Every row gives one point. Each table stands for the endless flat space through its points: a line for two points, a plane for three, and so on. The two share one point or none. Which?
(in the rows, 128 means zero)

First (3 x 4):
[[123 166 124 140]
 [144 167  89 137]
 [132 142 100 149]]
Second:
[[129 155 102 137]
 [126 149  97 133]]
They share: [132 161 107 141]

First (2 x 8):
[[118 102 123 125 155 129 106 133]
 [136 117 138 128 167 138 112 112]]
Second (3 x 8):
[[113  85 162 112 174 150 104 155]
 [122 108 132 119 164 127 105 133]
 [100  90 128 133 160 153  99 137]]
They share: no point

First (2 x 11):
[[116 159 126 136 160 159 167 133 154 156 131]
 [106 151 140 148 174 159 179 125 166 162 139]]
Second, 2 rows:
[[113 145 109 138 143 143 145 155 162 137 111]
 [129 181 129 122 163 175 177 119 134 169 143]]
They share: [121 163 119 130 153 159 161 137 148 153 127]

First (3 x 14):
[[ 74 175 135 151  94 187  92 156 133 136 146 157 107 127]
 [117 163 152 149  96 169  99 137 141 157 163 152  93 126]
 [136 169 166 150  86 178 109 124 155 178 177 141  82 113]]
Second (3 x 14):
[[132 167 142 139  86 160 101 124 130 146 172 159  92 127]
 [127 145 167 158 100 124 116 121 157 171 156 156  56 108]
 [123 169 139 138 100 196  80 149 121 143 172 152 128 152]]
They share: [125 157 153 148 100 160  98 135 139 157 164 154  92 130]

First:
[[ 87 142 119 122  92 120 147 166 105 111 116 116 117 108 142  88 158 164
  146 104 117 147 160 132]
 [111 110 123 106  92 176 147 154 165  99 116 160 153  88 154 124 142 144
  154  84 117 171 140 188]
 [ 97 118 138 106 128 130 163 145 114  94 136 117 132 121 115  91 138 137
  132  73 145 129 129 154]]
Second (3 x 24):
[[127 116 117 130 110 150 121 172 147 111 108 118 147 116 170 112 124 140
  116 104 119 159 158 136]
 [109 122  96 121  89 135 145 148 129  93 114 124 150 110 158 109 145 155
  140  98 116 186 161 154]
 [ 81 133 155 102  93 165 154 174 141 120 120 160 113  79 131 101 161 155
  169  87 118 123 134 172]]
They share: [ 99 126 121 114  92 148 147 160 135 105 116 138 135  98 148 106 150 154
 150  94 117 159 150 160]

First (2 x 24):
[[107 106  97 124 102 122 126 128 132 156 100 141  80 109 166 106 163 127
   84 157 134 146 132 133]
 [110  97  94 129  96 126 128 133 131 161  96 134  73 107 169 113 166 119
   76 157 130 151 126 128]]
Second (2 x 24):
[[ 91 120 105 128 106 128 132 132 148 152 124 173 102 131 156  74 155 125
   96 159 144 122 126 139]
 [ 96 122 104 121 110 121 127 125 141 149 116 164  98 122 158  83 156 134
   98 158 143 129 135 141]]
They share: [101 124 103 114 114 114 122 118 134 146 108 155  94 113 160  92 157 143
 100 157 142 136 144 143]

First (2 x 24):
[[121 110 114 114 111 132 152 127 106  90 152 113 101  91 150 147 140 170
  136 145 124 140 118 152]
 [116 103 107 113 119 140 149 135 107  96 157 116 100 100 151 139 139 165
  143 153 123 145 118 149]]
Second, 3 rows:
[[112  95  96 104 135 148 142 148 116  97 162 127 104 114 150 133 135 154
  147 160 130 151 115 140]
 [110  76  89  99 149 151 162 168 106 101 153 132 115  92 151 162 126 172
  150 156 135 125 127 122]
 [111  89  95 105 137 149 150 153 110 100 159 126 106 105 151 142 133 162
  149 159 129 142 120 136]]
They share: [111  96 100 112 127 148 146 143 108 102 162 119  99 109 152 131 138 160
 150 161 122 150 118 146]

First, 3 rows:
[[126 141 179  83  90 121 113 116 109 153 136 117 104 152 151 108 114 109
  143 127 167 132 124  78]
 [117 117 146 102  99 123 147 109 103 160 101 168  91 121 134  84  97 153
  153 141 144 111  99 102]
 [122 133 170  89  94 121 123 113 108 155 126 131 101 143 147 103 109 122
  146 132 160 126 118  85]]
Second (2 x 24):
[[106 131 146  92 102 118 132 108 109 145 103 151  98 131 143  98  96 141
  152 137 151 119 102  82]
 [121 131 173 116 111 133 150 108  91 172 124 154  83 152 143  80 102 117
  143 143 160 128 126 109]]
They share: no point

First:
[[111 166 134 130 101 113 157 141 132 130 115 115 117 166 125 122 111 158
   96 129 152 107 131 135]
 [107 142  98 126  97 117 133 121 100 122 111 111  89 146 149  86  83 174
  120  97 136 139 163 135]]
Second (3 x 24):
[[ 97 153  91 160  75 111 191 138 121 119  96 111 104 170 121  83 112 174
   96 124 116 109 164 160]
 [123 167 159  98 125 117 111 134 127 137 132 117 116 152 141 143  96 150
  108 118 180 121 114 110]
 [102 152 141 125 110 120 135 146 124 134 120 126  92 179 129 119 108 168
   90 109 156 109 123 131]]
They share: [110 160 125 129 100 114 151 136 124 128 114 114 110 161 131 113 104 162
 102 121 148 115 139 135]

First, 2 rows:
[[120 116 146 138 175  94 125  94 123 152 130 121 151 154 109 145 133 115
   85 126  79 117 116  99]
 [113 122 149 146 182  90 120  86 118 147 123 128 153 149 101 142 142 111
   79 130  71 118 110 101]]
Second (4 x 24):
[[160  80 120 161 157 108 122  76 147 162 134 109 168 195 111 137 126 127
  102 136  87  97  81  76]
 [109 124 165 140 174 131 139 129 132 181 144  93 127 160 135 159 110 124
   68 113 103 112 170  98]
 [156  75 114 120 157  91 106  70 141 139 154 121 168 172 122 130 124  97
  122 104  74  97  88  96]
 [134  95 138 127 173 105 148 113 120 163 155 122 134 175 127 140  99 124
   77 116  99 118 132 106]]
They share: no point

First (3 x 24):
[[119 157 140 145  88 166 131 104 114 135 109 119 133 106 177 117 148 106
   90 135 162 144 137 125]
 [122 132 148 149 112 165 119  99  84 145 138 125 147 126 139 101 121 143
  106 150 153 111  93 132]
 [109 145 150 139 129 151 116  95  93 131 148 121 156 153 124  75 106 166
  110 173 148 111  60 153]]
Second:
[[ 92 145 122 151 103 157 112  91 103 120 114 138 135 100 150  77 142 137
   91 150 167 130 110 135]
 [ 99 148 129 145 105 158 117  92 102 122 115 131 140 109 149  81 136 136
   92 149 164 130 107 137]]
They share: no point

First, 3 rows:
[[130 170  96 179 126  76 117 136  71 123 144 140 132 101 133  91 131  79
  156 150 129 151  89 176]
 [130 162 128 147 118  96 121 160 107  87 176 144  96 129 153 127 131 103
  144 138 145 167 105 140]
 [132 164  99 175 129  82 118 148  77 112 148 145 123 116 140 109 133  90
  149 140 125 147  98 176]]
Second (3 x 24):
[[147 161 137 182 149  76 116 156  93  79 177 127 119 125 149 128 125 110
  154 126 132 172 118 146]
 [117 159  93 136 101 108 124 164  97 109 151 167  91 135 151 126 141  94
  132 142 134 138  94 170]
 [118 158 103 149 113 108 112 144 103  96 150 155 101 112 160 141 121 118
  137 150 147 145 110 154]]
They share: [132 160 115 159 125  92 120 160  95  94 164 147 105 130 150 127 133 102
 143 134 133 155 106 158]

First:
[[160 122 115 148 162 137 175 113 154  98 103 162 162 125 157 105 161 131
  152 153 167 134  87 140]
 [142 146 109 124 132 167 127 149 136 116 103 114 126 131 109  81 119 173
  164 117 131 122 129  92]]
Second:
[[124 158 109 124 153 167 124 140 124 131  97 114 123 155 142  99 128 176
  176 159 161 113  99 140]
 [178 110 115 148 141 137 178 122 166  83 109 162 165 101 124  87 152 128
  140 111 137 143 117  92]]
They share: [151 134 112 136 147 152 151 131 145 107 103 138 144 128 133  93 140 152
 158 135 149 128 108 116]

First, 2 rows:
[[139 132 136  85 131  89 107 145 164 105 112 137 167  98 180 110 157 129
  116 147 124 127 128 120]
 [132 139 134  80 125  82 111 153 173 105 103 139 170  90 189 104 161 131
  119 151 125 124 130 117]]
Second (2 x 24):
[[149 118 152 101 159  85  83 143 162 105 128 137 175  96 160 136 139 131
   94 157 136 133 120 136]
 [151 118 146  98 151  94  91 136 154 105 129 135 168 105 161 129 144 128
  102 148 129 133 122 131]]
They share: [153 118 140  95 143 103  99 129 146 105 130 133 161 114 162 122 149 125
 110 139 122 133 124 126]

First, 2 rows:
[[120 145 153 113 130 143 139 119 139 155 126 118 132 161 164 156  85  97
  112 131  87  90 116 142]
 [113 136 147 114 134 136 137 121 141 150 130 115 127 161 162 151  92  98
  118 130  91  91 115 133]]
Second, 3 rows:
[[122 149 155 116 125 135 112 143 138 134 159 124 134 156 164 127  79 109
  121 136 103  77  82 126]
 [100 117 133 110 147 131 140 117 142 152 121 102 114 164 154 151 105  91
  129 126  95  97 128 120]
 [107 131 146 122 131 123 139 122 147 140 141 121 128 159 167 148 100 106
  118 130  91  92 109 129]]
They share: [106 127 141 115 138 129 135 123 143 145 134 112 122 161 160 146  99  99
 124 129  95  92 114 124]

First (3 x 24):
[[132 172 104 134 127 145 133 136 125 134 111 130 133 146 154 120 111 108
  140  77 143 100 126 166]
 [180 152 110 146  89 189 153 160  77 158  91  90 117 138 142 162 133  90
  174 115 167 102 162 162]
 [172 178 125 124  90 175 135 164  89 146 109 102 121 130 160 155 140 101
  175 102 147 115 144 168]]
Second (3 x 24):
[[115 160 110 133 120 163 117 119 104 125 109  93 148 148 181 128 125  95
  109  87 120  88 120 156]
 [157 148  99 153 114 163 156 141 103 154  96 119 121 155 138 139 110 101
  157  91 164  96 150 161]
 [123 176  90 133 128 163 121 143 124 121  97 101 144 120 145 116 121  87
  125 103 152  88 128 168]]
They share: [148 154  98 148 117 163 147 140 107 146  97 114 127 148 142 134 113  98
 148  93 159  94 144 162]

First, 4 rows:
[[107  78 138 134 119 162 154 215 140  84 120 166 105 106 126 166  99 133
  151 136 103 101 153 148]
 [138  67 122 128  84 151 183 159 153  60 122 155 146 138 168 134 125  84
  127 154 154 126 121 171]
 [100  75 126 152 116 145 149 173 141  68 150 135 132  92 126 156 115 130
  169 150 112 132 137 157]
 [ 90 100 100 166 129 129 151 122 124  72 166 118 168  87 137 145 142 126
  184 170 136 166 137 147]]
Second, 3 rows:
[[128 112  87 123 135 150 147 157  99  83 126 158 136  88 145 164 112 102
  163 149 148 126 143 156]
 [ 98 110  95 119 142 145 184 165 116  95 101 177 127  96 136 183 139 143
  143 134 128 144 178 151]
 [116 112  81 105 144 147 174 163 102  89  99 179 121  82 136 191 127 129
  145 128 136 138 170 165]]
They share: [101 109 108 144 132 147 162 160 120  92 129 155 145 109 145 152 130 123
 160 158 136 135 155 135]

First (4 x 24):
[[167 107  98  77 140  90 146  92 131 110 147 128 104 101 103 137  77 141
  102  92 196 105 183 142]
 [144 103 122 112 122  63 152  99 143 115 120 115 103 149  55 168  99 137
  122 146 139 109 152 135]
 [121  97 150 143 106  68 148 108 161 118 105  98 108 183  51 169 127 113
  130 180  98 107 135 150]
 [145  98 130 121 121 120 135 103 158 137 137 100 119 132 117 116 114  85
  104 128 152  92 160 167]]
Second:
[[135  89 134 112 101 101 136 104 170 111 135  94 102 154 100 159 129 112
  111 151 125 113 153 163]
 [138 101 167 136 119  68 160 122 122 123  99 133 105 166  85 126 123  94
  129 133 143  95 159 160]
 [145  98 158 130 122  70 160 116 129 125 102 126 105 171  86 128 126  99
  126 142 138  94 162 152]]
They share: no point

First (3 x 24):
[[161 115 132 184 100 124 116 155 120 118  89  79 129 138 121 138  94 136
  166 117 134  66  85  90]
 [142  64 133 168 120 156 172 174 159 167 146 101 101  77 105  99 112 180
  123  98  87  87  97 122]
 [136  80 137 154 120 154 156 160 165 153 134 119  99  93 101  93 124 176
  121 112  89 101 115 110]]
Second:
[[144 105 148 170  96 139 129 148 149 130 122 119  88 114 105 106 114 178
  148 116  93  77 100  79]
 [136 110 146 171 110 143 124 156 134 137  96 101 106 138 105 103 128 162
  140 128 111 100 124  94]
 [141 120 163 187 110 137 121 151 125 123  93 100  79 144  91 104 121 186
  152 110 112  83 109  68]]
They share: no point

First, 4 rows:
[[138 129 110  94 162  70  96 124 132 123 151 146 141 117 170 110 118 152
   86 138 119 116 125 158]
 [124 173  92 104 132 102 118 116  92 119 169 154 163 115 154 120 118 162
   64 122 127  92 101 152]
 [153  96 128  96 174  82  86 105 146 101 131 129 147 127 158 131 137 135
  113 134 145 121 145 136]
 [139 116  98 138 138 104  96  91 140  51 125 119 185 155 130 125 141  95
  149 146 155 129 137  90]]
Second (4 x 24):
[[143 116 125  82 140  98 106 110 112 108 122 124 119 128 130 120 135 126
  123 124 115 139 156 149]
 [160 111 144  85 153  99  91 133 128 107 121 132 133 129 147 133 131 132
  104 133 122 129 150 147]
 [114 121 102 106 144  91 121  89 125 105 149 128 131 121 131 119 128 144
  116 111 121 129 123 148]
 [131 140  97 118 154 110 112 106 108  74 136 136 169 152 136  90 121  96
  115 144 161  89 132 113]]
They share: no point

First (3 x 24):
[[ 88  96 102 123 151 118 126 118 124 137  98 180 138 190 139 101  74 119
   90 122 158 122 101 100]
 [131 120 115 189 123 137 141 148 116  92 113 133 141 127 144 156 139 115
  128  75 150 116 182 105]
 [113 129 102 165 145 123 145 143 113 119 104 156 134 157 128 136 113 133
  113  98 160 130 149 115]]
Second:
[[100  93  76 131 120 101 177 144 117 119 147 186 173 143 170 142  95 129
   82 107 180  87 121 116]
 [ 85  66 106 170 132 107 156 141 153  80 117 147 143 179 182 154 116 159
   88 128 147 123 133 137]
 [ 92  63  92 153 100 115 137  92 147  97 149 164 157 173 132 164  99 133
  114  87 148  81 149 102]
 [116 121 128 179 176 139 113 158 111 107  59 120 127 143 142 100 117 107
  126 107 136 165 149  96]]
They share: no point

First, 6 rows:
[[ 80 114 126 129 173 127 142 147 115 164  94  83 135  98  71 126 109  85
  129 191 119  78 110 126]
 [ 93 132 141 132 158 130 159 152 109 179 108  98 124  94  71 138  92  59
  130 206 154  83 111 105]
 [148 192 147 128 134 105  73 102 113 155 111 146 104 120  91 194  53 144
  135 134 155 179 190 137]
 [134 137 155 118 171 123  97 113 127 149 111 126 158 109 116 179 113 166
  129 122 138 153 151 132]
 [131 127 162 109 189 157 184 144 157 176  93  86 168  99 143 153 121 122
  103 131 174 125 101 102]
 [100 115 123 139 150 174 103  92 183 137  84  76 128 126 113 144 114 144
  141 143 124 130 129 123]]
Second:
[[117 130 130 106 149 137 141 152 142 152  67  89 124 108 103 136 111 129
  101 145 114 125 142 145]
 [105 145 163 122 137 144 117 125 147 154  76  80 152 116  59 127 126  96
   98 150 148 140 134 125]
 [ 99 145 169 136 143 140 105 107 139 158  94  80 154 120  49 133 120  90
  110 160 162 140 130 115]]
They share: no point

First:
[[ 89 128 178 159 195 132 146 128 148 176 173 149 135 143 185 129 169 128
  157 165  97 146 131  68]
 [ 71 109 158 156 154 107 119 151 118 136 194 134 151 128 158 164 181 158
  172 150 109 144 136 113]
 [ 87 106 147 143 153 107 127 151 110 140 176 150 144 148 157 157 170 156
  173 134 109 128 124 114]
 [127  97 144 132 186 165 205 101 134 208 128 164 157 182 190 108 123 110
  104 128  61 112  86  65]]
Second, 3 rows:
[[ 76  81 109 158 133 116 177 119  99 178 169 142 140 152 130 119 183 180
  163 133  90 118  96 115]
 [124 104 153 117 142 139 145 141  98 140 177 148 172 162 157 161 136 148
  144 136  67 128 125 137]
 [124 111 157 110 151 134 129 155  99 124 169 154 176 164 172 173 129 138
  145 127  72 124 126 133]]
They share: no point
